Each row is a point. Examples show where two turns around zero, p and q, send a point. Where does a point land after both, in the order given? Backwards means that the second turn is done in reverse. Each puzzle has new turns, and all numbers are rounded.

Turn p:
[37 -4] -> [37 -3]
[-49  27] -> [-50  25]
[ 12 -23] -> [ 13 -23]
Turn q:
[-14  22] -> [-24 -11]
[-42  -1] -> [ -5 -42]
[ 51 -39] -> [46 45]
[ 5 19] -> [-18   8]
Where do these land?
q, then p: [ 19 -18] -> [20 17]
p, then q backwards: [29 21] -> [ 26 -25]
q, then p: [-52   6] -> [-11 -51]
p, then q backwards: [22 35] -> [ 38 -16]
p, then q: [-17 -45] -> [ 43 -21]

Turn p:
[-15  50] -> [-46 -25]
[-12 -12] -> [14 -9]
[ 27 -39] -> [33 34]
Turn q:
[-61  27] -> [-15  65]
[33 -1] -> [ 19 -27]
[ 33 -10] -> [ 12 -32]
[ -5 -16] -> [-16  -6]
Where do these land?
p, then q: [-44 -29] -> [ -8 -52]
p, then q: [-20 -15] -> [ -2 -25]
p, then q backwards: [-4 30] -> [ -9 -29]
p, then q backwards: [47 37] -> [-58 -13]
q, then p backwards: [ 20 -23] -> [-28  12]

Turn p:
[-21   5  35] -> [40  3 10]
[-37 -25  27] -> [ 45 -23 -13]
[ 62   5 -31] -> [-58  35 -14]
[ -4  15 -31] -> [-27 -15  17]
Turn q:
[-11  25 -16] -> [-2 24 20]
[ 46 -24  42] -> [ 19 -63 -11]
[-38  32   9] -> [-38  18  29]
[ 0 32 -1] -> [ 0  7 31]
[ 28 -64   2] -> [ 24 -29 -59]
[-26  -2 -35] -> [ -5  42 -11]
Where do these land?
p, then q: [ -6 -33  -6] -> [ 17  20 -22]
q, then p backwards: [-74  51  32] -> [ 41  61 -60]
q, then p: [  9 -10 -17] -> [-19   9   3]
q, then p backwards: [ 30 -18  26] -> [-36 -23  -9]
p, then q: [ 35 -15  -4] -> [-4 35 15]
p, then q: [  6  24 -31] -> [-39  -3  -4]

Turn p:
[-26 -15  -7  54] -> [-19 -55   8 -21]
[-34  21 -19 -16] -> [-40  13  14  15]
[ -3 -17  28   0] -> [ 11   6   1 -31]
[-21 -38  -7  61] -> [-14 -65  -9 -33]
[ 60  -7  -5 -60] -> [ 41  53 -44  29]
[  0   7  12 -15] -> [ 4 19  7 -2]
[ 24  51  -2 -24] -> [18 30 24 44]
Turn q:
[ 32  19 -30 -37] -> [-24  16 -36 -40]
[ 33  -9 -47  17] -> [-19  11 -52  21]
[-12  17  49   9] -> [29 15 43 -3]
[  8 -37 -12   0] -> [  9 -26 -27  11]
[-61  10  40  11] -> [  5 -16  72  11]
Where do these land?
p, then q: [-16  -8 -18 -11] -> [-21 -10  13   8]
p, then q: [ -5  34 -17 -31] -> [-5 27 33 25]
q, then p: [-5 13 -7 68] -> [ 10 -51  47   2]
q, then p backwards: [ 19 -15 -16 -45] -> [ -8 -51   4  12]
p, then q: [-14 -15  14 -49] -> [-39  23  19 -25]
q, then p: [21 -9 43 68] -> [ 60 -44  26  27]

Turn p:
[  5  -9   9 -11  18  11] -> [  7 -20  12 -11   3   4]
[  9 -14  12  -3  14 -24] -> [  0   5  19 -11  25  -8]
[-23 -24  -7  -4  15  -8] -> [-13  -8  -4  -8  26  22]
[  7  35 -21 -30 -49   0] -> [-37  19   3  20 -52 -12]
[  8 -16  -3  12   2  17] -> [  9 -12 -17 -15   0  -5]
[  5 -21   1  31  17  -4] -> [ 22   4 -16 -17  26  -2]
[  1  59 -27 -20 -22   4] -> [-11  28  10  25 -58  13]
[-11 -10  38  25   4   3] -> [ 23 -16  -7  19  30 -15]
Turn q:
[ -7  17  29  18 -21 -26] -> [-35 -25  -6  -3  15 -21]
[ 16 -26   0  11  19 -14] -> [ 30  -2 -14  10   8 -19]
[ -1  12   1  26  -5 -24] -> [-19   2 -19  -3  12 -23]
[-21 -19  20  33  11  12] -> [ -6   0   3  47   1 -18]
[ 12  32  -1 -28  20  27] -> [  6  17  42 -27 -14   7]
[ -8   0 -21   4 -21  27] -> [-12  12  -9   7 -28  22]
[-28 -17 -23 -26  -6  10] -> [ 6 10 -2 11  6 46]
[ 36   0  -4 -37   2 -13] -> [ 31 -15   3 -40   0   7]
Where do these land?
q, then p: [  6 -16  12 -97   1  12] -> [ 18 -80  15 -32 -18 -40]
p, then q: [  3  11 -15   6 -17   9] -> [-16   5 -16  -9  -7  10]
q, then p: [ -6 -17  24   8 -11   9] -> [  2   0 -24  -4  22 -10]
q, then p backwards: [-11   3  -7  22  12   2] -> [ -2   9   2   8 -18 -18]
q, then p: [  4  20   0  19  -8 -44] -> [-20  13  18 -10  14  40]
p, then q: [-12 -14 -17  20   4   0] -> [10 26  4 -8 -8 11]
p, then q: [-6 25  6 11  8 -1] -> [ -6   0  -2  -5 -19 -21]
q, then p: [ 21 -12  -2  10  11  13] -> [ -4  20   0  -3  -6 -23]

Turn p:
[ 35 -13 -27  28 -28  15 -23  -2] -> [ 27  -5  34   1 -25 -26 -18  30]
[-13  41 -54  12  -4  -2 -14   6] -> [ 25  23  49 -31  14  14  -6 -13]
[ 45 -10  -8 -52 -27 -33  39  55] -> [ -2  12 -20  36  54 -54 -56 -22]
[  1   7  37 -29 -30  56  -6 -16] -> [ 13 -77  -8  14  -4   9   3  -9]
[ 28 -30  54 -17 -19  -5 -18  -3] -> [-12 -34 -27  30 -16 -46  17   3]
[-16   8  34   6  21 -33  11   1] -> [-20  18 -37 -16   3  -3  25 -13]
[-19 -29 -13  12   2  -4 -22 -37] -> [ -1  14  17  19 -43  17  19   4]
[-16 -24 -18  55  51 -14   1   3] -> [-32  51   3 -24 -22  22   6  42]
[ 19   6 -33 -16  40 -20  -4  13] -> [-7 36 20 12 42 -1  7 15]
[-71  31  -8  21  -5  19  20  48] -> [-33  -5   9 -66   4  38 -35 -38]
[  8  15  37 -21  -2  20  16 -65] -> [ 40 -34 -40  23  -5  27  36  -2]
Turn q:
[ 29   1 -18   5 -11  15   7  18] -> [-10  16 -16 -13   1  15  17  25]
[-21 -18 -26   4  48 -46  12   8] -> [-21  15  11   8  -8 -70 -15   1]
[ -4   6  10  33 -10   2 -18  13] -> [ -8  14  -7 -18   0  19 -24 -17]
[  2 -43  20   3  60  -3  20   8] -> [-49 -30  19 -15  21 -45   5  -3]
[-23   7 -12  14 -27  45  10 -18] -> [ 21  -6  24 -24 -35  34   7   4]
[ 19 -24  -2  15 -24 -47   5 -18] -> [-15  19  16  37  17   6 -33  26]
[  8   3   4 -62  -9  -6 -59  -3] -> [ 23 -37 -59  45  -3   1   1  -8]
[-36  -8   6 -24 -19 -51  21  29] -> [ 42   6   3   2  27 -42 -38  20]
[ 26  76  18  12  -7  90   1 -37] -> [ 16   4   9 -21 -19  80  80 -49]
Where do these land?
q, then p: [  3  -3   3  17  76   3  -5 -37] -> [  3  19 -43  -2 -51  28  15 -41]
q, then p backwards: [ 13  15 -24 -21 -32  15   7 -14] -> [ 10  -4  -6  11  16   9   1 -48]
p, then q backwards: [ -2  -8  22 -41   7  12   7  10] -> [ 23 -15  27 -15  13  -8 -22  -9]
q, then p backwards: [ -9  16 -20 -37 -17   0 -16   0] -> [ 22  -4  12   3 -16  -2  14 -39]
q, then p: [ 15 -19 -22 -40  74 -31  24  -2] -> [-20  77 -41 -20 -15  -9  -7 -30]
q, then p: [  4 -26 -31 -27   1   5 -34  33] -> [ -5  31  43  10  -4 -12 -37 -14]
q, then p: [  0  30 -18  61 -33  20   9  18] -> [ 27 -57  16  -6  41  12   9 -25]
q, then p: [-41  -7  -1   1 -10  -1  21  28] -> [ -5  -3   4  26  24 -37  16  -8]
q, then p: [ -4   4  97   7  -4 -36 -11  34] -> [-20  21  22  33  13  35  77  49]
p, then q: [  4   6  21  82 -37 -14 -27 -44] -> [ 49  18 -20  28  42  30   6  70]
q, then p: [ 16  -9 -27  -2 -23  28  24 -27] -> [-12 -34 -19 -18   4  -9 -40  -1]

Turn p:
[-12 -19  70  24  43   0 -24  36   9] -> [-52 -30   4  48  27  26 -26 -37 -21]
[ 47   5 -26 -58  -6   5  13  25  19] -> [ -3  42  -8 -27 -22  30  -2  50 -32]
[ 20   2 -52   1  30 -17 -36  25 -10] -> [ 40 -21  10 -21  25  16 -30  30 -32]
[-14 -65 -29   5  41  30 -12 -26 -18] -> [ 31 -59 -63   8  -9  -4   3  -3 -18]
[ 39  -3  -1 -11  12 -59  33 -15   2] -> [  0  15  11 -58 -31  22 -23 -30  -8]
[  0 -36  24   1  -9   8 -39  13  44] -> [ -8  -8  12  56 -25   2  -5  -2 -39]
[  1  33 -10  27 -55  65  69 -27  -7] -> [-18  40 -32  -3 -18 -59   9  33  82]
[-10  10  63   5 -26  -2 -23 -27 -12] -> [-39 -22  39  20 -11  -5  36 -22  21]
[-39  45 -22   0  17  -5  20 -11 -14] -> [ 29  17  -6 -14  40  10  13 -11  41]
[  3  69  12  27   4 -20   9  17  26] -> [ -5  37  44   6  25  17 -35  -5  39]
[-34 -40 -28 -21 -51  -4  -8 -11 -40] -> [ 23  -9 -10 -17  -1 -55  59   0 -30]
Turn q:
[-29  42  -5  31 -12  -7  39   7 -24] -> [ 41  15   1   7 -50   3 -32   3 -21]
[ 12 -28  24  68  17  -2  23  41  46] -> [-46 -23 -33  41 -31  17  -8  61 -16]
[ 28  15  -2  -5  -9 -30 -11 -23  -2] -> [ -2 -22  28  -9  18  -1 -12 -17 -24]
[-14 -31 -47 -11 -23  22 -48  21 -11] -> [-37  25  -9 -45 -14  18  27 -32  32]
[ -1  29 -55 -19 -12  10  40  40  12] -> [ 31 -18  20   1 -47  43  -2  -6  46]
[  3   9  22 -11  49 -26 -34 -48 -14] -> [  4 -19   7 -19  37 -70   0  -3 -20]
[  5  27   9  10 -24  78  23 -61  33] -> [ 60  18  -8 -29  35  45  29  57 -26]
[ -4  -7  36 -34 -30  -3 -55  31  10] -> [-23  -5 -49   6  36  14   4 -55   7]
[ 33  -4 -27 -17  16 -17  -5  38 -41] -> [-26  -6  28  -8  -7  -8 -41 -20  45]
[-34 -51  46 -11  27 -26  27 -45  -9] -> [ -2  34  13  54  21 -61  33  12 -24]
Where do these land?
q, then p: [ 21   9  -5 -19  27  -4 -40  22  26] -> [ 31   0 -34  14 -22   8   5 -22 -33]
p, then q backwards: [-17   0 -28  16 -23 -36  27 -15 -49] -> [-17  22 -21 -29  28   6 -45 -33 -23]
q, then p: [  6 -27   6  41  17   8 -46  -8  39] -> [ 21  21 -43 -16  43 -14  22 -14 -28]
q, then p: [ 47  15  17  39 -46  19  14  33   6] -> [  2 -37 -15  45  32 -13  13  56  -2]
p, then q backwards: [ 11 -50 -32   7  -2  -7  37  42 -52] -> [ -8  24  32  38  24   3 -70 -27 -15]
q, then p: [ 16  -6  37  16 -50  -6 -12 -46 -27] -> [-12 -45   0 -27  46  29  18  10  34]
p, then q: [-37  -7  21  25  37 -19 -28  -2 -32] -> [-23  16  19   2  21 -42  30  42  -3]
p, then q: [-37  -1  15 -28   6 -23  39 -10  39] -> [ 54  -3  21 -35   4  16  -3  22 -26]
q, then p: [-53  48  -3 -44  -7  29 -34  18   7] -> [ 42  16 -14 -35 -67  17  -9  34   8]
q, then p: [ 45  19 -28 -52  42  38  44 -34  43] -> [-63  18 -36  23 -29  36 -61  -6 -44]

Turn p:
[ 28 -42  27   8 -26 -13  15 -61 -37 -18  -2] -> [ 37  -1  30  -5  44  -6  40 -38  -9   4 -49]
[-58  40  31 -28 -61   1 -12 -29 -58  16  57] -> [-49 -37  63  34  -7 -31   9  37 -59   1 -59]
[-12 -28 -34 -16  24 -35 -25  21 -41 -12  19] -> [-29 -17 -42  10   8 -20  44   3   8 -44  -2]
[20 69 14 21 29 13 40 -5 -8 49 29] -> [ 42 -28  28  18 -30 -17 -72   6 -21 -33  10]
[ 12  21  51  -2  37  22  28  69  22   2 -25] -> [-15 -11 -11 -42 -52   3 -62 -42  26   9  19]
[  0 -31  14 -29  46   8  33   9   0 -31  19] -> [-11  11 -42 -22  10  -4 -27 -25  17 -24 -43]
[ 15   7 -38  48  18  27   9 -12 -26  11  -3] -> [ 40 -20   8  10   4  44   1   9   0 -41  16]
[-25   8   8 -11  -3  31   8 -22   2  19   1] -> [ -1  18  16  -4 -14  14 -14  16 -30  -1 -20]
[  7 -43 -41 -65 -63 -18  38  11  39  -6 -63] -> [-41  99  36 -34  41 -15  26  -3  42   9  29]
[ 41  30 -47  16 -32  24 -16   8  80 -45 -39] -> [  2  37   0  34  34  52 -24   5  46  58  66]
[  8 -42   3  16 -30 -13 -10   5   1  33  20] -> [  9 -18   6 -39  28 -20  26  18 -18   7  13]
[ -3 -15 -24  31  33 -20 -51  16   5 -11 -27] -> [ 11 -11 -50   9 -21  19  45   0  17   5  33]
[-10   8  19 -44   7  -8 -40   4 -10  13  15] -> [-35  -1 -19  14 -14 -28   6  -9 -42   6  -3]
[-24  17  17  56  20 -17 -19 -15  31 -20  -3] -> [ 39 -22 -22  18 -32  13   5  22  23  43 -11]
Turn q:
[  8  64 -19  10 -49 -41  29  34  17   7 -31] -> [ 52  17  38  38  16   9 -26 -34  31 -44 -34]
[-18  58  31  23  46  -8  43   9  16   9 -22] -> [-19  17  23 -18   6 -18 -29 -16  81   4 -24]
[-17 -27   7  17  12  27 -72 -36 -10 -25   0] -> [-40 -35 -35 -14  36 -12  27  26 -23 -12  41]
[-17  22   9 -20  -4 -24  18  37 -30  24 -20] -> [ 27  29  -9  12  10 -17 -50 -12   7  11 -20]
[ 10 -49  18   9  -2  29 -58   7 -29   8  21] -> [-27   5 -27  -8   4   0  -2  18 -53   3  61]
[ -7  14 -18   7   5 -64  53  22 -15 -33 -12] -> [ 45  -1 -16  46 -14  16 -12  -9  59  18 -23]
[ 46 -46  43   8  -4  18 -46 -51  10  -5  26] -> [-46  -7 -32 -37 -17  22  48 -23 -39 -17  46]
[ 19 -10   9 -40   2  34 -43 -17 -22 -19  60] -> [-44 -42  -9  -2  -4  10   1 -19 -66  31  18]
[  7 -44   7  32 -21  78 -19 -46 -27 -10  41] -> [-26 -11  18 -19  12 -15  65   2 -47  34  71]
[  1 -50  28 -33 -19  54 -20 -29   7 -29 -13] -> [  4 -20 -17 -64  25  25  32   9 -45  19  19]
[ 29  27 -54 -11  16 -28  42   8  -3  29 -47] -> [ 57  -6  15   6 -48 -38 -22   0  29 -26 -36]
[-23  -1 -18 -12 -15 -56  46  26  16  45   0] -> [ 29  58   1  35 -22   2 -10   9  11  -1 -57]
[-40  31 -14   4  17  -3  -1 -29  32   3   2] -> [-29 -11  14   4  21 -18  19  14  24  -9 -43]
[  2  13 -28   6  16 -16  29  66  38  -3  -6] -> [ 18   8  37  19 -23  32 -42  33  33 -10 -20]
Where do these land?
p, then q: [ 24   2  25   7  15   5   6 -24  22  34 -27] -> [ -3 -10  -2   3 -19 -14  -2 -53 -27 -16   6]
q, then p: [ 12   0  37  29  37 -18  29  -6 -36 -63  27] -> [ 34  24  -9 -27  28   3 -19  75 -38  11   8]
q, then p backwards: [ 22   3 -32 -16  52  24 -72   1 -36  70   6] -> [-19  38  18 -58  20 -19  -7  42  -4  73  55]
p, then q: [  2  32 -17 -19 -28   9  -8  -8  41 -49   6] -> [-45  27  26   2  14 -30 -13  30  19 -28   8]
p, then q backwards: [ -3 -25   3 -24 -21  19  46 -22 -13   2   8] -> [-22  27  14 -16 -20  15   2   6  38  29 -16]
p, then q: [ 59  -1  29   3 -14  10   7  34  19 -11  18] -> [-50  -5 -38 -10 -23 -16  16  18 -30  -7 -15]
q, then p backwards: [-21  30  32 -19 -29 -82  22  41 -11   7  49] -> [ 15  40   5 -44  32  34   0 -51  17 -77 -17]
q, then p: [ 32  10 -42   3  28  46  62  13  31  15 -58] -> [-35  16  12 -27  27 -52 -17 -59  -1  67  18]
p, then q backwards: [-47  -2  34  40  12  12 -23  -5  20 -43  10] -> [-15 -25 -11 -46  35 -25  33  -3  11 -41  18]
p, then q: [-39 -14 -11  24  13  15 -19 -16  47   1   0] -> [ 25   6  47   5 -13 -12 -39  11 -25  -9   5]
q, then p: [  1   8 -43  22 -37 -13   9  -4  25  35 -11] -> [ 13 -24  22  10  -5   1 -14 -40  48  21  -8]
p, then q: [-44  23 -13 -34 -45  22 -28  -6 -85 -19   7] -> [ 22  36 -13 -19  68  -7  16  18  54  58  30]
p, then q: [  3 -66  -4 -16  16 -49 -31   2 -22  22 -34] -> [ 40 -14   9  24 -34  -2  23 -30  24  40 -56]
